Every row gives one point. To make a cloud, some directions were put in groups of two or more. Within a group, all points are equally far from the middle, so they leave a hole (a ring in 2 directions, a hollow ball in 3). The other directions are filled evenly. Then the cloud was stretched, turned, moved and blurred a little. How many holes are there, and how many directions does each take, smallest first?

Cloud, 13 rows:
[[-0.47  0.16]
 [-0.48  0.00]
 [ 0.47  0.14]
 [ 0.52 -0.27]
 [-0.47  0.01]
 [-0.48  0.11]
 [ 0.32  0.32]
 [ 0.29  0.35]
 [-0.34  0.36]
 [-0.18 -0.43]
 [-0.46  0.15]
 [ 0.54 -0.06]
 [ 0.05  0.46]]
Holes: 1 (2)

Cloud, 13 rows:
[[-0.74  0.32]
 [-0.44 -0.23]
 [ 0.04  0.31]
 [ 0.45 -0.26]
 [-0.35  0.04]
 [-0.51  0.18]
 [ 0.05 -0.37]
 [-0.41 -0.24]
 [-0.66 -0.02]
 [ 0.32 -0.12]
 [-0.12  0.54]
 [-0.20  0.40]
 [-0.22 -0.04]]
Holes: 0

Cloud:
[[ 0.02 -0.59 -0.17]
 [ 0.00  0.01 -0.51]
 [ 0.76 -0.43 -0.26]
 [-0.20 -0.22  0.40]
 [ 0.28 -0.36 -0.06]
 [ 0.28 -0.32  0.20]
 [-0.42 -0.22  0.00]
 [-0.10 -0.42  0.17]
 [ 0.03 -0.56 -0.44]
 [ 0.14 -0.38 -0.48]
 [ 0.13  0.07  0.01]
 [-0.14 -0.72 -0.55]
 [ 0.03  0.47  0.02]
 [-0.08  0.01 -0.09]
 [-0.25  0.50  0.32]
 [ 0.23 -1.03  0.09]
 [-0.08 -0.07  0.40]
 [-0.20  0.43 -0.06]
 [-0.15 -0.59 -0.13]
 [ 0.04  0.30  0.21]
 [ 0.66 -0.37 -0.05]]
Holes: 0

Cloud:
[[ 0.14  0.60  0.21]
 [ 0.06 -0.55  0.13]
 [ 0.45  0.53  0.02]
 [-0.11  0.71 -0.16]
 [ 0.44 -0.32  0.46]
 [ 0.01 -0.10  0.52]
 [ 0.34 -0.18  0.53]
 [-0.21 -0.01  0.34]
 [ 0.22  0.72 -0.08]
 [-0.25  0.27 -0.32]
 [ 0.49  0.20  0.35]
 [ 0.50 -0.43  0.29]
 [-0.26  0.28  0.21]
 [ 0.54  0.05  0.36]
 [-0.17 -0.28 -0.09]
 [-0.03  0.19  0.45]
 [ 0.52 -0.02 -0.26]
 [ 0.56 -0.23 -0.09]
 [ 0.56 -0.17  0.37]
 [ 0.13 -0.47  0.43]
 [ 0.28  0.41  0.36]
 [ 0.08 -0.31 -0.27]]
Holes: 1 (3)

Cloud (32 x 4):
[[ 0.04 -0.22 -0.66  0.20]
 [-0.48 -0.44 -0.25 -0.18]
 [ 0.55  0.15 -0.66 -0.05]
 [-0.33  0.12 -0.40 -0.47]
 [ 0.09 -0.49 -0.45 -0.35]
 [-0.03 -0.11 -0.59  0.28]
 [-0.21 -0.38  0.56 -0.11]
 [-0.08  0.13 -0.42  0.30]
 [ 0.11 -0.24  0.59 -0.34]
 [-0.36  0.19 -0.36 -0.37]
 [ 0.27 -0.50  0.47  0.02]
 [ 0.42 -0.51 -0.26 -0.25]
 [-0.15  0.21  0.44 -0.13]
 [ 0.06  0.28  0.42 -0.04]
 [ 0.63  0.07 -0.63  0.01]
 [ 0.12  0.17 -0.70  0.09]
 [-0.11  0.24 -0.53 -0.42]
 [-0.27 -0.12  0.56 -0.25]
 [ 0.02  0.26 -0.64  0.00]
 [ 0.34  0.14  0.44 -0.36]
 [ 0.17 -0.47 -0.58 -0.12]
 [-0.51  0.07  0.16 -0.26]
 [-0.30  0.31  0.01 -0.03]
 [-0.26 -0.45 -0.45 -0.32]
 [-0.52 -0.38  0.24 -0.11]
 [ 0.38  0.02  0.27  0.43]
 [-0.60 -0.15  0.05 -0.31]
 [ 0.40  0.10  0.34 -0.44]
 [-0.11  0.30 -0.55 -0.20]
 [ 0.55  0.05  0.26  0.36]
 [ 0.02 -0.49 -0.49 -0.30]
 [ 0.39  0.15  0.28  0.36]]
Holes: 2 (2, 2)

Cloud, 29 rows:
[[ 0.15  0.14  0.52 -0.40]
 [-0.60 -0.18  0.27  0.18]
 [-0.61 -0.59 -0.02  0.12]
 [-0.25 -0.03 -0.33  0.53]
 [-0.25  0.06 -0.17 -0.47]
 [-0.59 -0.04  0.27  0.15]
 [-0.24 -0.01 -0.19 -0.49]
 [ 0.37 -0.07 -0.40 -0.14]
 [ 0.61  0.04  0.09 -0.11]
 [ 0.56  0.16  0.38 -0.19]
 [-0.11  0.23  0.44 -0.39]
 [-0.14  0.23  0.69  0.19]
 [ 0.44  0.52  0.23  0.16]
 [-0.26  0.33 -0.26 -0.17]
 [-0.01 -0.33 -0.60 -0.27]
 [ 0.04 -0.25  0.50  0.46]
 [ 0.53  0.01  0.38 -0.23]
 [-0.30 -0.74  0.13 -0.13]
 [ 0.52 -0.32 -0.16  0.01]
 [-0.03  0.35  0.72  0.09]
 [ 0.39 -0.53  0.17  0.14]
 [ 0.45 -0.43 -0.23  0.10]
 [ 0.15  0.14  0.52 -0.41]
 [ 0.50  0.46  0.45 -0.01]
 [-0.03  0.38  0.69 -0.05]
 [-0.05  0.17  0.43 -0.44]
 [-0.36 -0.34 -0.46  0.45]
 [-0.34  0.23 -0.28  0.31]
 [ 0.58 -0.05 -0.10 -0.10]]
Holes: 2 (2, 2)

Cloud, 53 rows:
[[-0.06  0.48  0.38 -0.04  0.17  0.49]
 [-0.13 -0.15  0.72 -0.24 -0.24 -0.24]
 [ 0.17 -0.14  0.13  0.66  0.10 -0.31]
 [-0.30 -0.07 -0.31  0.57  0.41  0.19]
 [-0.19  0.04 -0.41  0.53  0.26  0.40]
 [-0.16 -0.22 -0.49  0.06 -0.64  0.24]
 [-0.11 -0.39  0.33 -0.15  0.56  0.18]
 [-0.07  0.49 -0.21 -0.26 -0.38 -0.37]
 [ 0.28  0.68 -0.04 -0.38  0.11 -0.04]
 [-0.58  0.05  0.10 -0.05 -0.55 -0.39]
 [ 0.14  0.35 -0.11  0.45  0.05  0.49]
 [-0.05  0.10 -0.35 -0.74 -0.09  0.45]
 [-0.10 -0.35 -0.27  0.18 -0.52  0.40]
 [ 0.19 -0.31 -0.04  0.09 -0.53  0.40]
 [ 0.30  0.09 -0.01 -0.02  0.74 -0.28]
 [ 0.69  0.20 -0.12 -0.35 -0.35  0.01]
 [ 0.22 -0.05 -0.03  0.23  0.46  0.51]
 [ 0.05  0.48  0.23 -0.45  0.29  0.45]
 [-0.09 -0.03  0.54 -0.55 -0.27  0.22]
 [-0.28 -0.09  0.56  0.32 -0.23 -0.47]
 [-0.27 -0.24  0.63 -0.55  0.16 -0.03]
 [ 0.46 -0.35 -0.40 -0.48 -0.18  0.06]
 [ 0.25  0.51  0.13 -0.23  0.24  0.52]
 [-0.51 -0.04  0.32  0.31 -0.32 -0.55]
 [-0.65  0.09 -0.07 -0.26  0.59 -0.19]
 [ 0.03 -0.02 -0.18 -0.04  0.23 -0.75]
 [ 0.02  0.04  0.25 -0.69 -0.18  0.46]
 [-0.36  0.48  0.00 -0.55  0.35  0.07]
 [-0.70 -0.01  0.03 -0.24 -0.53 -0.09]
 [ 0.76  0.03 -0.36 -0.16 -0.04 -0.16]
 [ 0.04  0.35 -0.24  0.50  0.03  0.46]
 [-0.39 -0.05 -0.05  0.27 -0.06 -0.74]
 [ 0.10 -0.41  0.18  0.47 -0.14 -0.31]
 [-0.37  0.33  0.05  0.14 -0.05  0.65]
 [-0.07  0.16  0.14 -0.23  0.81 -0.25]
 [ 0.06 -0.27  0.00 -0.31  0.71  0.17]
 [ 0.18 -0.01  0.15  0.48  0.57  0.04]
 [ 0.53  0.60 -0.09 -0.26  0.09  0.13]
 [-0.15 -0.42  0.53  0.20 -0.12 -0.35]
 [ 0.39  0.19 -0.60 -0.03  0.47 -0.08]
 [ 0.28  0.33 -0.14  0.51 -0.29  0.19]
 [ 0.21 -0.29  0.34  0.39  0.02 -0.41]
 [-0.46  0.28  0.64  0.05  0.36  0.22]
 [ 0.04 -0.04  0.06  0.58  0.52  0.12]
 [-0.70 -0.28  0.07 -0.03 -0.26 -0.48]
 [ 0.21 -0.04 -0.25  0.71 -0.09 -0.11]
 [ 0.29 -0.27  0.03 -0.25 -0.31  0.54]
 [ 0.14  0.58  0.35 -0.31  0.28 -0.23]
 [-0.14  0.29 -0.59  0.41  0.09  0.37]
 [ 0.02  0.49  0.33 -0.37  0.30  0.43]
 [ 0.39 -0.14 -0.44 -0.60 -0.38  0.16]
 [-0.66 -0.19  0.03 -0.57  0.03 -0.27]
 [-0.22  0.18 -0.69  0.23  0.16  0.41]]
Holes: 3 (2, 2, 2)
